Each row is a point. Each copy is the shape, with its points in the same order, turned, moved and blurred by noise. Some copies are also mirrored. Which?

Shape (7 x 3)
[[  7  34  34]
 [ -6  -7  37]
 [-16 -27 -32]
 [ 16  33  75]
 [-19 -22  -3]
 [ 30   5 -19]
 [-55  35  57]]
Copy 1 (7 x 3)
[[ 12 -22  51]
 [ 21  19  23]
 [-33  17 -29]
 [ 46 -17  73]
 [-10  22   1]
 [  8 -27 -15]
 [-11  34  90]]
Copy 1 is: mirrored
Copy 2 (7 x 3)
[[-39  -9 -13]
 [-16 -14 -42]
 [ 52 -19   3]
 [-68  -2 -41]
 [ 27 -19 -17]
 [ 10  24  10]
 [-46 -68 -20]]
Copy 2 is: mirrored
Copy 3 (7 x 3)
[[  5  47  14]
 [-34  20  -6]
 [ -4 -43 -22]
 [-31  77  27]
 [-17 -18 -19]
 [  5 -24  34]
 [ -4  63 -43]]
Copy 3 is: only turned
Copy 4 (7 x 3)
[[ 26  29  45]
 [ 54   7  15]
 [  1 -37 -27]
 [ 55  46  63]
 [ 26 -26  -5]
 [ -9  27  -7]
 [ 50 -27  84]]
Copy 4 is: only turned

Shape (8 x 4)
[[ 13 -37  25 -15]
 [-26  76   8 -26]
 [-37  30  58  41]
 [ 17 -21  20  48]
 [-15  31   4   3]
 [ -1 -29   6  41]
 [ 80  38 -15 -18]
 [ -6  41  -2 -28]]
Copy 1 (8 x 4)
[[ 12 -36 -35  18]
 [ 42 -32  71 -37]
 [ 82  -8 -12 -58]
 [  6   5 -50 -35]
 [ 28 -10  24 -28]
 [ 16  18 -42 -15]
 [-63 -48  20 -43]
 [ 17 -29  39 -14]]
Copy 1 is: only turned
Copy 2 (8 x 4)
[[ 55   3  24 -23]
 [-24 -19  -5  69]
 [ 34  24 -59  43]
 [ 29  21 -30 -41]
 [ -4   9  -5  26]
 [ 22  37 -11 -34]
 [-19 -77  13 -37]
 [ -9 -27  18  42]]
Copy 2 is: mirrored

Shape (14 x 8)
[[ 37 -13  15   3 -22 -25 -18  51]
 [ 24   6  -6   4 -28 -59  -6  76]
 [  7  16  53  70  36 -14  33 -15]
 [-32   0 -17 -40 -43 -27  42 -12]
 [ 60 -30   1   3   1 -25 -56  42]
 [ 33 -40   4   7 -12 -37  42  64]
 [-36  80  45  21  62   8  -1 -20]
 [-38 -14 -37 -30  14 -18  38  32]
 [ 21  59  23  64  -1  34  15 -49]
 [ 63  -1  43 -51 -43  -3  50  41]
 [-43  16  23  12 -22  31  -7 -19]
 [ 41   9 -15 -16 -10 -27   3  71]
 [  8  38  14  30  25  29  30 -10]
 [-11  -5 -22 -22 -12 -39   7 -30]]
Copy 1 (14 x 8)
[[ 34  22  -3  28  15 -11  -7 -27]
 [  8  11 -23  48  48 -10 -19 -24]
 [-23  -7   7  60 -90 -10  18  12]
 [  1 -14 -75 -24 -11  44 -24  16]
 [ 38  43  35  27  24  14   8 -41]
 [ 44  12 -52  52  21 -15  19  -3]
 [-94 -12  27  -7 -74 -11   8  20]
 [-22  16 -61  -5  18  24  21  43]
 [ -7 -46  50  15 -90  14 -18  33]
 [ 64 -31 -47 -21  -2 -44   8 -33]
 [-13  16   2 -26 -56  16 -43  37]
 [ 15  -4  -8  18  49 -15   2 -12]
 [-19 -32  21   5 -53  -2  14  41]
 [ -5   2 -35  -8 -18  70   2  -5]]
Copy 1 is: mirrored
Copy 2 (14 x 8)
[[-36 -18 -36 -61 -17 -19  16  -8]
 [-64 -22 -47 -55   4   2  46   9]
 [ -8  37  -7   1 -56 -94  55  33]
 [  7 -39  16   5  47 -17   8   4]
 [-18 -10 -59 -71 -49  -3  16 -32]
 [-31 -12 -14 -70  20 -31  60 -26]
 [-15  25  43  36 -87 -43  21  74]
 [ -2   8  36  -9  29  14  48  -1]
 [-18  16  -4  49 -62 -94   4   4]
 [-35 -87  21 -70  -8 -61  20 -24]
 [  4  23  23   7  -7 -49 -41  25]
 [-59 -33  -7 -48 -13   0  42 -27]
 [-21  15  28  20 -54 -66  20   0]
 [ 29 -23  -9  11  13 -13  21   7]]
Copy 2 is: mirrored
Copy 3 (14 x 8)
[[ 10   1  34  -9  17  46 -11 -22]
 [ -9  37  33 -18  33  44 -29 -48]
 [ 46  -8  16 -56  -9 -65  15  -7]
 [-28  64 -29  17 -42  11  22 -24]
 [ -7 -31  41   0  52  53   1   1]
 [  9  -2  20   3  10  22  -9 -85]
 [ -9  29  56 -73 -46 -68  25  46]
 [-46  49  31  31 -20 -18  24 -51]
 [ 38  -5  -2 -29 -41 -62 -28  59]
 [ -4 -20   2 -17 -67  66 -22 -55]
 [ 28  43  23   8 -45 -13  28  39]
 [-27  10  42  -5   6  37 -35 -44]
 [  8  -4  28 -17 -44 -54  -9  16]
 [-34  36 -25   5  -3  -1  32   0]]
Copy 3 is: only turned

Shape (12 x 9)
[[-20 -21  -2  -3   2 -38  55  -5 -41]
 [ 53  18   9  39   4  -3 -54  10 -20]
 [-22  -2  22  19   6 -20  42 -12 -13]
 [-45 -15  11 -29 -18 -52  34 -13   7]
 [-23  15 -18 -12 -16 -32  23   8 -10]
 [  0 -22 -23  -5  19 -13  18 -29   2]
 [-35 -31  15  41 -23 -16  25 -13 -10]
 [ 45  19  40  29  -1  19  -5 -10  -6]
 [ 50 -20  57  41  14   1 -30  29  -9]
 [ 85 -27 -51 -10 -41  30  31   7   5]
 [-48 -23  -8 -32  -7   8  31 -10 -29]
 [ 35 -16 -18  36   0  22  42  49  31]]
Copy 1 (12 x 9)
[[  7  22 -36 -25 -14 -30  -5 -35 -61]
 [ -6  19  -6  58 -51  35  55  40 -27]
 [ 30   1 -39 -20   2  -7   6 -16 -31]
 [ 10  41 -51 -38  31   3  -2 -34 -45]
 [  1  45 -31  -3   6 -20   6 -27 -20]
 [-32   3 -48 -13  -7   9  -6   3 -30]
 [ 20   8 -38 -30  12 -28  45   6 -50]
 [ 16 -13  -9  18 -46  39  50  17  -4]
 [ 31   9   5  10 -57  41  47  48 -45]
 [-74  21 -23 -35 -88   1  34  -6  27]
 [-26   6  -5 -40  31 -19   3 -31 -36]
 [  2  29 -19 -36 -59 -17  11  54  24]]
Copy 1 is: mirrored
Copy 2 (12 x 9)
[[ 27 -28  -6 -12   2 -48  12  11  78]
 [-46  25  -8 -40 -35 -15  43 -23 -24]
 [ 17  -7  -6  22 -14 -51  15 -13  49]
 [  3 -55  16  32  10 -37 -19  11  55]
 [ 17 -39  -5   3 -11  -1 -13  -3  35]
 [-15   3 -20   9  27 -11   8   5  54]
 [  7  -7  20  21 -22 -39  38  -8  64]
 [ -9  33 -23  -8 -29 -37  39   6 -18]
 [-35  49  19 -27 -36 -61  34   5  -1]
 [-10  17 -28 -37 -18  41  11  95  32]
 [ 48 -12  26  13  36 -10  11   7  50]
 [ -6  55  -6  -4 -58  11 -21  44  47]]
Copy 2 is: only turned
